Each row of a before or after table is a point. One or more steps were done to the points. Then noise was added and the rows were shuffled. The steps act on columns, c1 being the first. Name the steps. A step turns or swaps two columns, mirrors them in a line or flattens them onto one, adds a multiple of one to another, or multiplies or shifts one. Angles are multiples of 10 degrees, from the lower column toward the higher: turns from -170 to 170, lines from 10 to 170 but not 90. Use the fewest steps. Two steps may share a column if one is a turn and the other turns, adds or multiplies; they go together, in the order done. Otherwise the lowest column goes first.

Before (9 x 3)
[[-36  11  29]
 [-20  13 -17]
 [ 23 -26  11]
 [ 36 -17   0]
 [-52  24  26]
 [  9 -22  30]
 [ 10 -23  39]
 [ 10   9  25]
 [-10  -9 -12]]
After (9 x 3)
[[  7 -35 -17]
 [ 13  -5 -25]
 [-18 -27 -14]
 [  8  18  19]
 [ 60   7  18]
 [ -4   1  19]
 [ 10 -41 -23]
 [ 49  -5   7]
 [-31 -17 -24]]
Steps: turn c2 and c3 by 30 degrees; turn c1 and c3 by -130 degrees

Before (9 x 6)
[[ -8  17 -21  -1  23 -23]
 [-14  48 -22  38  36 -14]
 [ 23 -11 -20 -53  -3  21]
 [ -3  17   4 -24 -39  24]
 [ 29 -31  -3 -15 -19  30]
 [ 11  -5 -43 -23 -27  45]
 [  9  10  -3 -33   5  49]
 [ 56   8 -18 -39 -27  29]
 [-19  50  -2  51  41  -3]]
After (9 x 6)
[[-29  18  -6   3  40  -4]
 [ 21 -17  25  18 -19 -17]
 [ -2   7  24   1 -38  -9]
 [ 11  -2  14   6 -25 -61]
 [ 55   4  15  21 -26 -27]
 [  7   5 -33 -19  25  -6]
 [ 30  11  38 -24   6 -26]
 [-20  18 -22   1  37 -10]
 [ 52  -5  10 -24  -5 -28]]
Steps: add -0.7 times c5 to c4; turn c1 and c4 by 40 degrees; multiply c2 by 0.4; mirror c3 and c6 in the line at 30 degrees

Before (13 x 9)
[[-19 -14 -27  32  17  -5 -12 -38 -17]
 [-17  26 -14  13 -40   6  28 -11  10]
 [-27 -20  -6  33  14 -23  24  11   5]
 [ 23 -29  14 -13 -13  -5 -13   4 -15]
 [ 20  -3 -40   2  13  -6 -10  -1 -28]
 [-13   0  17  -1  -4  34 -19  16  -9]
 [-39 -16   1  36   2 -23   6  16  -9]
 [ -9 -25 -20  32   4  31 -17 -28  -4]
 [-20  17 -19  44  -6  18  41 -45 -36]
 [-40  14  13 -11  10   8  19  18   7]
 [ 19   1 -32 -11   5  25  37  17  -7]
 [-29  16  12  13   0 -12  -8 -39   8]
 [ 20  -8  14  35  11   9   9  19  -5]]
After (13 x 9)
[[  0 -19   5  36  -3 -10  10  -9   7]
 [ -1  -7  -7 -12   2  33  -5 -50  -6]
 [ -4 -23 -40   2   3   5   4 -10 -15]
 [  0  36  -2  11 -33  16 -24 -23  -4]
 [ -1 -21 -30  32   0  38 -15  16  16]
 [ -1  -7  10  -2  -6  45  27  15  -6]
 [ -1 -13   8  33  15 -15  -1 -28  16]
 [ -1 -23  12 -12 -18   7  11  13  13]
 [  1 -13  22  37   8  17  10  -9   1]
 [  3 -15 -11  45 -16  26 -63 -21 -32]
 [ -1  11  24 -11  15  19   7 -16  -7]
 [  2 -25 -37  28   9   7 -26  13  -3]
 [ -2  16  -4  13   2  -3 -30  30  -7]]
Steps: multiply c1 by 0; turn c5 and c9 by -20 degrees; turn c2 and c9 by -50 degrees; turn c7 and c8 by -120 degrees; turn c3 and c8 by 30 degrees; shift c6 by 10

Before (13 x 12)
[[ -4  11   8   2   2  -5  -5   3  -9   4   0  -9]
 [  3   6  10   0 -13   0   5  -1  -6   1   6 -14]
 [ -9 -17   5   0   6   3  -1  -8 -17  -3  -1  -7]
 [ -5   9   7  -3 -10   3  -1  -4 -18 -17  -6 -11]
 [ -7  10   8   6   5  -3  16   3   1   1   3  -6]
 [ 14   6  -1  -1  -2  -1   7  10  -8  -2   6  25]
 [ -2   2   4  20  -4   1   0   7  -5  -4   5   1]
 [ -6   9   1   3 -22   1  -2  -5   6  -1   4  24]
 [ -2   5  -4   0  -4  28  10  20  -8   2  -5  23]
 [  1   8  10   2   8   8   0   0   1  -6   5 -10]
 [ -5  -7   3  -3   3  -2   3   9   5  -3  -4  -6]
 [ 29  11  11   0  -3  -1   8   0 -15   1 -16  15]
 [  6   7  -6   3  -3  -2   2  -7  -8  -2  -3  -8]]
After (13 x 12)
[[  4 -20   3  -9   3  -2 -11  10   5  -3  -3  -6]
 [ 18  33  11   0  -3  -7  41 -22 -14   1 -12  16]
 [ -5  27   7  -9 -11  -2  -3   1 -18 -17  -3 -11]
 [  0  32   8   5   2  -1 -12   5  -9   4  -3  -9]
 [  1  18   9  -1 -13   3   9  -3  -6   1   5 -14]
 [ -2  21  -6   9  -3  -2  15  -9  -8  -1  -3  -8]
 [ 16  18  -1  -3  -1   2  13  -4  -8  -2   3  25]
 [ -8  27   1   9 -22   2  -4   1   6  -1   4  24]
 [ 14  15  -4   0  -5   5 -12  15  -9   2   7  23]
 [  0  25  10   6   8   4   1  -1   1  -6   8 -10]
 [-11 -51   5   0   5   0  -4   2 -17  -3   0  -8]
 [ -2  30   8  18   5   0   5   7   1   1   1  -6]
 [  4   6   4  60  -3   3  -9   6  -5  -4   4   1]]
Steps: turn c1 and c8 by -50 degrees; add -1.5 times c8 to c7; multiply c2 by 3; multiply c4 by 3; flatten c6 and c11 onto the line at 60 degrees

Before (13 x 20)
[[-10   8   4  -9 -25  19  13  -8  15 -22  20  -1  -3  -3 -23  -8  17  23
  -24 -13]
 [ 16  10 -14  27   5 -11   1 -19   1 -10  -1   1  -8  -3 -12 -26 -18 -26
   10 -34]
 [  7   4 -29   2   2 -13  -4  -8   9 -18 -11  13 -19 -12  -3 -28  10  -6
   13 -32]
 [-16  -7  -2 -36  -7  26  15 -14   8  -3  10 -20  19  -8  -5  -3  15   9
  -36 -19]
 [ -2  12   0 -22 -14  13  -4 -25   0 -26   7  -3   1   7  -2  10  16  12
  -39 -21]
 [ 19 -29 -20  26   5  -3  22   4  -8  -2 -11  11  24  12   2  18  -6  12
   -3 -36]
 [ 20   9   0  16  11 -34  -5 -16  -1 -10   2   0  -4 -25   1 -24   4  -3
   15 -18]
 [-10  12   3 -13 -14  24   5 -11 -11 -18   4  -6   7  -4 -12   8  21   5
    5 -27]
 [ 14 -35  -5   5   8  -1  26  -3 -27   5  -4  12  -2  22   6   0  -4  -2
   -4 -11]
 [ -7 -35 -12  31   3 -15  21 -13  -4  -6 -26  16   7   8  10  14 -20  -5
   12 -14]
 [-21   1  11 -15  -1  22  -5   1  16   1  13 -18   2  19  -2   7  25  13
  -28 -21]
 [-18   0   7 -13  -8   3  10  10  -8 -16  -9  -5  10   4 -20   3  14   4
  -34 -25]
 [  5   2 -33  19   3 -12  -8  -4 -11 -15   3  -9   0  -5  -4 -14   0  -7
    4  -3]]
After (13 x 20)
[[  5   2 -17  18   3   8   5 -32 -19 -15   3  -9  -5 -29  -3 -14  -9  -7
    4 -23]
 [-10  12   5 -13 -14 -32  15   9 -10 -18   4  -6   9   0 -12   8   6   5
    5 -47]
 [ 14 -36 -19   5   8   4  48 -10 -16   5  -4  12  -1  10   6   0   2  -2
   -4 -31]
 [ 16  10  -7  26   5  20   0 -59   2 -10  -1   1  -6 -13 -12 -26   4 -26
   10 -55]
 [-10   8   5  -9 -25 -25  -5   5  26 -22  20  -1  -1   1 -24  -8   3  23
  -24 -34]
 [ 20   9  20  16  11  19  -3 -40  -5 -10   2   0 -19 -16   1 -24 -28  -3
   16 -38]
 [ -2  12  -6 -22 -14 -21  -3   8  -3 -26   7  -3   1   5  -2  10  -1  12
  -39 -41]
 [-21   1  -8 -14  -1 -33 -20  23  16   1  13 -18   3  21  -2   7   1  13
  -27 -41]
 [ -7 -35 -14  31   3  25  20 -59   9  -6 -27  16   7  -4  10  14   1  -5
   12 -33]
 [-18   1   2 -13  -8 -13  15  30  -3 -17  -9  -5   7   8 -20   3  -7   4
  -35 -45]
 [-16  -7   5 -36  -7 -27   3  40  20  -3  10 -20  24  -6  -6  -3  10   9
  -36 -39]
 [  7   4  -9   2   2   0 -12 -11   8 -18 -10  14 -27 -30  -3 -28 -16  -6
   13 -52]
 [ 19 -29 -23  26   5   6  25 -35   4  -2 -11  11  24  -7   2  18   1  12
   -3 -56]]
Steps: turn c3 and c14 by 50 degrees; add -1.5 times c4 to c8; turn c6 and c17 by 130 degrees; add 0.5 times c17 to c13; multiply c9 by 1.6; turn c7 and c9 by 40 degrees; shift c20 by -20

Before (10 x 32)
[[-10  -5  20   9   0  11  -3   0  21  20   8  -4  36  -1  -1  11   6   5
   -9  -6  -3   8  10  -3  14   4  -2  -5  -3 -23   3  -3]
 [ -3   4   2  -7  -4  19   2 -11  -7   4   9  10   2 -11 -14  -2 -13  14
   15  -3 -36  10 -16  30   1   1   1  -2  -9   1 -13   8]
 [-14 -33 -13 -10 -10  10   2 -12   2  -4  -6  18  19  -2 -12  -6   3   7
   11  11  12   9 -10   2  10  17  22  22   1 -12   6  -2]
 [  5   8  40   7  -1   7  26  -4 -11   3  -2  -1  -3 -12  -8  12 -11  -7
  -10  11 -12  -6 -10  -1  -8  17  39  -3   6  -8  -9   2]
 [ -5  10  -6  -6  -1 -30   3 -20   0   0  -2   0   6 -11 -12 -28  -8  11
  -10  -6  -9   5   6   5  -1   1   3   5  -2  -2  -3  15]
 [ 13  -5 -15  -1  -9   7  23 -24  -5  12  10  11  -6  -2 -14  15   7  14
    3 -11  12  -3  -4  -3  -6   2  -2  -4 -14   6 -16  -1]
 [ -3   1 -16   7  -7  -3  16 -16   5  10  10  -2 -10  -5  -7 -24   7  10
   14  27 -23  -6  -8  -3  -4  29  -2   2  -5   9  -5   0]
 [  6   2 -14   2  60  10   3 -13   1   5   2   3  10 -11 -23  -7 -15  14
    3  -6  13  -2  -6  -3  -9   7  10  29 -11  -6  35  -6]
 [ -7   4 -14   5 -11  16   5   0  -9   0   8   2  -4  -9   0   9 -18   8
   -4   3  10   2 -23  22  21  12   9  15  -3 -14 -12  -5]
 [-13   4  -6 -13  -7  -6   1 -10 -11  11 -58   1  18  -9 -13  12 -12  10
   12 -12   8   4 -15   5  41   9   4  -4 -21   7 -10  17]]
After (10 x 32)
[[ 19  -8 -14   4 -10  16   6   0 -10   0   8 -12  -5   9   0   9 -18   8
   -4   4  10   3 -21 -12  21  12   9  14  -5 -24   2  -5]
 [ 22  -5   1  -7  -4  20   2 -11  -6   6   9 -12 -10   5 -14  -2 -13  13
   16  -4 -36  10 -17 -21   1   1   0  -2 -15  -9  10   8]
 [  6   1  19   9   0  11  -4   0  21  20   7   3 -24 -27  -1  11   6   6
   -9  -7  -4   8  11   9  14   4  -2  -6  -5 -32  -4  -4]
 [  0  -3 -17   8  -7  -3  15 -16   4  10  10  -5   3  11  -7 -24   7  10
   13  28 -24  -6  -7   5  -4  29  -3   2  -9   0  -3   0]
 [ -7  -1 -14   2  61  10   3 -14   1   6   1  35 -14  -1 -23  -6 -14  14
    3  -6  12  -2  -7  -1  -9   7  10  28 -17 -16   3  -6]
 [ -5   3  40   7  -1   7  26  -4 -11   3  -2  -8  -7  11  -8  12 -11  -7
  -10  10 -13  -6 -13  -2  -8  17  39  -3  10 -18  -1   3]
 [  7  12  -6  -6  -1 -29   3 -20   0   0  -2  -4 -13   2 -12 -28  -8  12
  -10  -6  -9   5   0   0  -2   1   3   5  -3 -12   0  15]
 [ 13  -4  -7 -13  -8  -5   1 -11 -11  10 -57  -9 -18  -8 -13  12 -13  10
   13 -12   8   4 -15   5  40   9   4  -5 -34  -4   1  17]
 [-12  -7 -15  -2  -9   5  23 -24  -5  12  10 -15   2   6 -13  15   7  14
    2 -11  12  -3  -1  -6  -7   2  -1  -4 -22  -4  11  -1]
 [ 12 -34 -13 -10 -10   9   2 -12   1  -4  -6   5 -14 -13 -13  -6   2   7
   11  10  13   8   8   8  11  16  22  22   2 -22  17  -2]]
Steps: turn c1 and c24 by -140 degrees; turn c2 and c23 by -30 degrees; swap c12 and c31; turn c13 and c14 by -130 degrees; multiply c29 by 1.6; shift c30 by -10
